Each wall is flat, endless, passes through zero and stands at right angles to its row. A trip goes straight from one point to another. Which walls does it cross, in order?

Walls:
(1): [-52,28]
(2): [1,-26]
Trips:
[20,-38] to [-11,-54] -> none
[24,54] to [-95,-29] -> 2
[-11,23] to [-55,-11] -> 2
[-24,-7] to [0,44] -> 2
[82,16] to [31,27] -> none
[-5,47] to [-49,5] -> none
[66,13] to [-6,-36] -> 2
[-17,11] to [31,-44] -> 2, 1

Walls:
(1): [-28,1,-33,35,22,-18,-49,-22,-11,19,-91,8]
(2): [26,24,27,-1,-4,17,-16,-35,-18,2,35,-4]
(3): [-38,-63,18,6,13,10,-2,32,24,34,3,2]
(4): [23,14,2,-36,61,-2,-47,5,-54,-9,-1,16]
Trips:
[-14,6,81,13,-10,3,1,7,-19,-24,-14,-70] to [9,1,37,-49,-40,-31,-13,-58,-7,-61,21,-45] -> 3, 4
[-29,27,-10,-82,-2,-62,14,32,-51,-57,-5,-43] to [-19,23,-16,12,-45,-5,-55,1,18,-9,-53,-39] -> 1, 4
[-3,14,2,-5,-26,3,30,62,18,-27,-13,13] to [-43,28,70,4,-8,30,39,-25,-28,-32,-24,18] -> 3, 2
[28,29,15,25,-41,-33,-28,18,-35,-41,13,-4] to [-27,-35,-4,18,-3,-40,-42,40,-35,34,-21,23] -> 1, 2, 3
[40,3,40,22,22,-11,-58,3,49,53,6,8] to [-53,-8,30,20,14,-19,11,11,-1,-11,42,18] -> 1, 4, 2
[25,30,-39,-17,18,-21,20,5,-30,23,41,-25] to [40,-7,-30,19,2,-13,68,-34,-9,32,95,2] -> 4
[-21,30,24,39,-16,12,-44,-8,24,-13,7,-25] to [-60,-51,-8,-34,18,31,-29,51,50,3,-16,2] -> 3, 2
[15,20,22,32,18,-27,20,37,11,-21,6,-10] to [-64,-34,-5,49,-17,17,24,48,30,12,38,5] -> 3
[6,80,-60,15,-27,5,-19,-5,24,-20,-2,-60] to [-5,14,-14,-29,19,3,64,-3,23,-75,27,-5] -> 1, 2
